Every row gives one point. Each copy is the shape, with its points in the same order, turned, moved and blurred by noise. Say if it was mirrored as well.

Shape (6 x 2)
[[ -4  11]
 [ 47  40]
 [ 42 -16]
 [-23  -6]
 [-39  18]
 [-34 -44]]
Copy 1 (6 x 2)
[[-14  27]
 [ 38  48]
 [ 36  -5]
 [-33   2]
 [-40  33]
 [-42 -31]]
Copy 1 is: only turned
Copy 2 (6 x 2)
[[ -4   6]
 [-41 -35]
 [ 10 -55]
 [ 33  15]
 [  5  36]
 [ 60   7]]
Copy 2 is: mirrored

Shape (8 x 3)
[[-27 -12   0]
 [ 41 -11  19]
 [-13 -44 -18]
 [  2  -8  19]
 [ -3  29 -14]
 [-42 -28  -5]
 [  5  50 -25]
 [-25 -41  -8]]
Copy 1 (8 x 3)
[[-27 -10  11]
 [ 37   8  -7]
 [ -3 -40  -8]
 [  8  -3  16]
 [-25  29 -12]
 [-28 -45  13]
 [-27  49 -15]
 [-19 -42   0]]
Copy 1 is: only turned
Copy 2 (8 x 3)
[[-22 -31   3]
 [ 38  -2 -20]
 [ -8 -59 -24]
 [  8 -18   3]
 [-30  13 -14]
 [-28 -53   7]
 [-35  32 -25]
 [-13 -60 -10]]
Copy 2 is: only turned
Copy 3 (8 x 3)
[[ 19  14  19]
 [ -3 -42  -4]
 [ 54  -2  11]
 [  0 -12  16]
 [-11  18 -23]
 [ 39  19  24]
 [-26  25 -44]
 [ 47  12  22]]
Copy 3 is: mirrored

Shape (12 x 6)
[[  3 -17  -9   5  -6  -3]
 [ -6   8   7  -6 -14  16]
 [ -1   5   8  24   3   7]
 [ -4   7  -3   6   3  -4]
 [ 14  -5  -3  -5  22  -4]
 [-12 -24  59 -16  -7   7]
 [ 13   0  -7   4  -5  11]
 [  3  -7  13  10  15 -15]
 [-20 -18  20 -25 -17   1]
 [ 19  16  -4  11 -10 -11]
 [ 13   0  13  18   7   1]
 [-24 -18  40 -27  -2   1]]
Copy 1 (12 x 6)
[[  4 -15 -10   7  -9   4]
 [-12  15  -4  -3 -19   5]
 [  2  14   2  10   4  19]
 [ -5   8  -6  -3   4   0]
 [  6 -13  -4 -23  10   9]
 [-29 -12  48   4 -30  10]
 [ 11   3 -12  -4 -12  10]
 [  2  -9  12  -3  10   5]
 [-31 -17   9  -2 -29  -7]
 [ 24  16  -5  -2  -1  -8]
 [ 12   6   8  -1   3  15]
 [-41 -16  30  -9 -21  -1]]
Copy 1 is: only turned
Copy 2 (12 x 6)
[[  6 -12   0  10  -4  10]
 [  9  13   0 -18 -11  15]
 [  7  16  29   6   0  16]
 [ -3  10  11  -1   2  -2]
 [  5  -9  12  -9  20  -1]
 [ 25 -16  37 -46 -39  12]
 [ 12   4  -3   0   8  16]
 [  7  -7  29  -5   4  -5]
 [  2 -16   2 -28 -36   6]
 [ 20  16   5  11   7  -8]
 [ 18   6  27   0   9   8]
 [  4 -19  20 -43 -34   2]]
Copy 2 is: only turned
Copy 3 (12 x 6)
[[ -6 -13  -7 -13   0   3]
 [ -3  19   7  -7 -11   4]
 [  0  -1  -9  19   0   6]
 [ -1  10  -7   5   7  -9]
 [ 22  -6  -1  -4  20   1]
 [-23   9  60  -2  19  12]
 [ 10  -3  -3   0  -7   8]
 [  0  -7   2  14  23  -8]
 [-22  15  26 -26  10   0]
 [ 11  -7  -5   8 -10 -24]
 [  8  -4   3  22   4   0]
 [-25  20  44 -18  25   6]]
Copy 3 is: only turned

Shape (11 x 8)
[[  2  15  13 -43 -17  -8 -14 -30]
 [-17 -17  -7  15 -10 -16  52   3]
 [ 60  16   6   6  -9  11 -19   6]
 [-22   9 -15  -8  10 -17  -7  12]
 [-21  14  22  22  -4  17  14 -11]
 [-17  11  23  -3  -6 -16  22  20]
 [ -6 -14  16  13 -11 -17 -12 -26]
 [  0  -2   9  14  -8  34   7  19]
 [-16  -6  14  19 -13 -14  -8  17]
 [ -8   2 -31   9 -14   3 -17  22]
 [  2 -16   2 -20   9 -11 -16  25]]
Copy 1 (11 x 8)
[[ 20  -1   2 -45  -7   4  12 -30]
 [-21  42 -21  29 -10 -17   6 -10]
 [ 28 -17   1 -13 -23  31 -16  35]
 [ -3  -2  -1  -1  -3 -24  41   4]
 [  3  28  31  18   4  13  13 -10]
 [-10  40   7  -6 -14  -5  27   7]
 [ 13   9  21  -5   3 -22 -17 -12]
 [-22   4  14  15   4  27   4  14]
 [-15  16  25   1 -10 -21   5  13]
 [-19 -28   7  12 -21 -11  20  13]
 [-15  -4  -6 -25   5 -14  13  22]]
Copy 1 is: mirrored
Copy 2 (11 x 8)
[[ 30  16   4 -37 -28  26  -4 -26]
 [-10 -31 -14  15  11 -10  26 -24]
 [ 46  16   5  16 -28   3 -26  30]
 [-18  11 -18 -12  -3 -10 -17 -16]
 [  1  26  19  20  11   6  13 -26]
 [-14   3   8  -6 -15 -20  25 -15]
 [ -3  -9  22   3 -10  22 -18 -22]
 [  3  24   5  15  19   9  12  22]
 [-28   1  17   9 -13   9  -2   0]
 [-20  18 -31   7  -8   9 -16  11]
 [ -6  -3   2 -33  -2  -7 -21  11]]
Copy 2 is: only turned
Copy 3 (11 x 8)
[[  9  -2  -9 -21  22  -5  30 -46]
 [ -9   2 -44  21 -32  10  25  17]
 [ 52  13   4  22  27 -21 -16 -12]
 [-19   7 -18 -24   7  -8   0  11]
 [-15   5  18  23 -14   4  21  -7]
 [ -2   0  -7  -7 -16 -19  36  15]
 [ -4 -25 -13   5 -12  -4  -4 -28]
 [ 16  13  19  11  -7  17   7  16]
 [  5  -7   0  -5 -24 -14  -3   8]
 [  5  24  -8 -19  -5   6 -24  11]
 [ 19 -13 -16 -25  13  -3  -1  19]]
Copy 3 is: only turned
Copy 4 (11 x 8)
[[ -6 -12  44 -34 -29 -15   4  -9]
 [  0   5 -15  19  19  -2  47   7]
 [ 31   1 -14 -42 -37  35 -20 -13]
 [ -5  -5   5 -26  23 -12  -2   2]
 [-12  25  22  17   2  17  -2  -3]
 [ 19  11  23  -1  21  -8  13  21]
 [  4 -18  17  13  -4  -1  -3 -29]
 [ -5   6  -1   3  -6  34  -7  24]
 [  8  -9   5  14  12  -3 -11   8]
 [-11 -13 -22 -23  11  -3 -18  10]
 [ 12 -36  17 -28  16  13  -3   9]]
Copy 4 is: only turned

Shape (12 x 9)
[[  9   1 -21   1  -7   7  -9 -39   1]
 [-18 -20  -3  12   4 -13  27  19  28]
 [ 18   4 -13   5  22  20  10  28 -22]
 [ -9  -5  17 -14   3 -10 -20   6 -28]
 [ -1   5 -26 -15  -4 -28   1   7  17]
 [ 15 -26 -33 -15  46 -29   0 -19   5]
 [ 14   4  48 -12 -24 -24 -37   4   6]
 [  3  -4 -11  17   1 -21  21  14  13]
 [  3 -27  15  -3  -1 -24  44  15 -16]
 [ 33  39  20 -10  28 -27 -13 -25 -18]
 [ -2   9  -6  -6 -17  20  24  11  33]
 [ 29  -8   4   1  14  18   0  36 -49]]
Copy 1 (12 x 9)
[[ 14  38  18  18  -3  -6 -18 -28 -12]
 [  2 -15   1  19 -27   1  12   8  29]
 [ -1  20 -14  -7  22  11  -5  27  -3]
 [ -9 -16   8 -12   2  -5 -16  -6 -35]
 [-21   8  21  -2  -9  -5 -14 -15  26]
 [ 11  10  33  -6  30 -29  19 -22  22]
 [  6 -18  40 -26 -38   2 -44   3 -31]
 [ -4   7   3   6 -21 -14  -2  13  23]
 [  3  -9 -21 -27 -29 -16  21   2   5]
 [-13  36  54 -29   0 -21  -5  14 -39]
 [ -1  20   3  14 -32  38  -5   0  17]
 [  8   8 -28 -32  26   4 -16  30 -22]]
Copy 1 is: only turned
Copy 2 (12 x 9)
[[  0  -8 -13   6  11  20  -1 -38  -4]
 [  7 -18   2   6 -43   4   0  22  13]
 [ -4  22  -4 -15   9  16 -21  30  -3]
 [ -8   5  10  10  22 -31  -3   3  14]
 [-13   1 -37  10 -23  -8   5  -1  10]
 [ 36  15 -35 -17 -20 -10 -20 -24  20]
 [  8   0   0  60  27 -28  27   4  12]
 [ -1   8  -6  13 -37   7  -2  11   4]
 [ 16   5  15   1 -31 -28   4  22 -24]
 [ 11  55  -9   7  27  -6  34 -23  15]
 [-11 -28 -15   6 -14  27  22  23  -3]
 [ -1  31   6  -5  29  -6 -30  39 -17]]
Copy 2 is: mirrored
Copy 3 (12 x 9)
[[-17  18 -31 -33   3  -3  -7  17  -4]
 [ -2 -30 -13  23  -1  -5   1 -12  27]
 [ -1 -28   0   6  36  16  -5  38  -4]
 [-19  -6  30  -5   0 -17 -10  20 -18]
 [ -3  16   2   5  -6  -4   3  21  32]
 [ -9  -2   1 -41  37 -20  15   9  38]
 [ 15  15  37 -13 -35  -5  -3  -2 -32]
 [  6 -13 -14  18   2  -5  17  10  16]
 [  1 -54  -1   0 -16 -28  13  21  11]
 [-13   9  29 -45  -2  18  40  27 -21]
 [ -2 -14 -25  11 -19  28 -19   9  14]
 [  9 -35  19   3  31  -1 -10  53 -25]]
Copy 3 is: only turned
Copy 4 (12 x 9)
[[-28  14 -13  -5  -6  11   7 -23 -25]
 [ 21 -10  -2   6   4 -23  19 -30  34]
 [ -2   0 -19 -15  29   6   3  25  24]
 [ 12 -16   5   5  15  -3 -30   9 -16]
 [ -1  24 -13  16  -5 -33  -2 -15  10]
 [-19   7 -48  15  33 -16 -20 -43   5]
 [ 24 -15  12  43   5  -8   3  18 -50]
 [ 24  14 -10   2  14 -17  16 -20  17]
 [ 31 -16  -4 -21  35 -38   6 -16   4]
 [-13  31   2  24  58   3 -11  -1 -36]
 [-16  -1  14   5 -10 -18  33   0  23]
 [ 12 -19 -24 -22  34  10  -7  42   2]]
Copy 4 is: mirrored

Shape (15 x 11)
[[ -3  28  15  -3 -26 -38   6  -1  -5  -3 -11]
 [-15   3   3   4  -3 -27  -2   3 -16  -3   0]
 [-25  -7   8 -19 -16 -13  24 -14  -6   2 -22]
 [ 18   8 -33  -8  20 -21 -26  15 -11  20 -11]
 [ 17  21 -24  30 -18   6   4  26 -33  39  -5]
 [  3  -7 -33 -13 -21 -26  26 -26  24 -19  -6]
 [-21  26 -18  -6   9 -15 -12  -1 -14 -21 -31]
 [  9  21  -9  18  27 -15  -4 -23  16  -2  14]
 [-23 -26  -1  39   5  -9  21  29   9 -20  17]
 [-29 -27  -6  32   3  18 -22  -8 -12 -18  17]
 [-23  -5   4  43  -7 -33  25 -19  24  18 -15]
 [ 24 -21  -9   5 -25  20 -25   9 -17  24 -25]
 [-28 -11  -7  -7  24  16 -28  31  23 -22   9]
 [  5 -23  13   3 -14 -20  19 -20  -1   8 -10]
 [ 16  28 -17  22   6  -5   8  27 -10  -8 -16]]
Copy 1 (15 x 11)
[[ 17   5   8   9 -28 -37 -24  10   0 -11  -8]
 [  0   3  -2  13  -5 -29   4   5 -12 -12 -12]
 [-13  -2  31 -14 -19 -32   7  -1   9   0 -17]
 [ 16  37  -5  20   6  -3  30  38   3 -21 -11]
 [ 27  18 -47  -4 -19  -9  22  32   8  21 -24]
 [ 11  -2  27   9 -30 -10  15 -21  33 -40 -32]
 [-14  12  18  23  -9 -15  -3  33  -9 -16 -43]
 [ 23  10   7  30  25   8  -8  -9   9 -11 -23]
 [-11 -50 -31  14  14 -22  16  -6   9 -22 -19]
 [-23 -29 -13  23   5  15  25 -12 -28   2 -19]
 [ 22 -29  13  32   1 -40  13 -16  27  19 -21]
 [ 14  -2  -5  -7 -32  21  38  39  -3  13   5]
 [-48 -16  -7  28  20  16   8  24   9 -32  -1]
 [ 21 -14  22 -10 -11 -19  17 -10   4  -3  -2]
 [ 19  -2 -23   8  -2  -8  -5  39   9 -14 -39]]
Copy 1 is: mirrored
Copy 2 (15 x 11)
[[-21  42  14  15 -32 -11  19  -1  -6   7  -6]
 [-16  16  10  13 -12  -2   2  -8 -22   4 -22]
 [-22  20  15   0  -6  27  32 -12 -10  -3   0]
 [ 12  28   3 -29  -7  -6 -32  -6  -8   5 -38]
 [  1   7 -24  -5 -51  14 -24 -20  12  37 -31]
 [-16  36 -22  -1   1   2  10 -13   1 -38  19]
 [-13  27   7  -1   0  -6  20  -9   2 -11 -54]
 [ 16  17   2  16  15 -32 -10 -23   6   3  -5]
 [-23 -20 -25  42  13   8 -12  19 -13   5  -8]
 [ -9 -41  10  30   2   3 -15 -19  -8 -19 -26]
 [-28  32   4  46  12  19 -12 -20  14  14   9]
 [ 11  -2  16 -14 -46  33 -28  -1  17  -9 -19]
 [-17 -31  15 -11  25 -18  -8  26   0 -11 -32]
 [  0  20  12  18 -14  27   3  -9 -12  -5  18]
 [  8  19 -23   9 -18  -7  -1   8  14  14 -38]]
Copy 2 is: mirrored
Copy 3 (15 x 11)
[[-11  21  28   0 -16 -12  -3 -23 -27   8   4]
 [ -7  15   6  -1 -24 -10  -1  -3   2  16  13]
 [  4  22  27  -5 -25  18  18 -25  12   0  11]
 [ 17  14  -9 -23  -3 -19 -13  16   7  26 -32]
 [ 30 -12  -7  14 -14   5  15  19 -33  40 -23]
 [ 13   1  -2 -10  -3 -12   8 -60  14 -17  -1]
 [ -1  48 -10   6 -28  -2 -16  -8   5  -1 -16]
 [ -6  17 -12  18  32 -23  -7  -9  12  12   1]
 [-29 -23 -18  25 -29 -21  32   4  22  -1  14]
 [-11 -15 -24  29 -24  10 -18  10  36  12  26]
 [-20   4  14  34  -5 -12  30 -41  19  35  -2]
 [ 34 -27  23   5 -20  18 -19  16   9  20 -25]
 [-40  -1 -21  -5 -14   7 -12  27  35 -20 -12]
 [ 12  -4  34   6  -9  -6  14 -24  19  12  16]
 [ 10  13 -10  22 -14 -21   8  12 -19  -2 -27]]
Copy 3 is: mirrored
Copy 4 (15 x 11)
[[-27  38  -9  -1  19 -19 -29  -3 -10   3   3]
 [-21   2 -19   0  13  -6  -9  -7  -5   8  -2]
 [-23  17  -1 -43   3  -5 -13   8  -3   1  -3]
 [ 29  -1 -29  11  36   9 -21  17   3  11  10]
 [  7  29 -22  29   7   4   2  37  26  46  15]
 [  9  29 -19 -24  -7 -18   7   7 -22 -33 -20]
 [-15  -2 -28  -3  13  10 -44  13  -4  -8 -23]
 [  7  11 -15  22   7  21  -4 -19  -4 -25   1]
 [-24 -22  -7  15  -9 -27  26   1  29 -17  -6]
 [-13 -39 -22  10 -34   3  -1 -15  10   8  -8]
 [-13  28  -8 -13   1  -8  15 -28  37  -7 -29]
 [ 38   4   5   2 -11  -9 -20  24   1  47  -2]
 [  2 -49 -11   7  -8  -6 -30   4  20 -32  20]
 [ -1  19  14 -25   2 -11  13 -14  -5  14 -12]
 [ -7  17 -16  34  15   5 -11  34  11  -2 -10]]
Copy 4 is: only turned
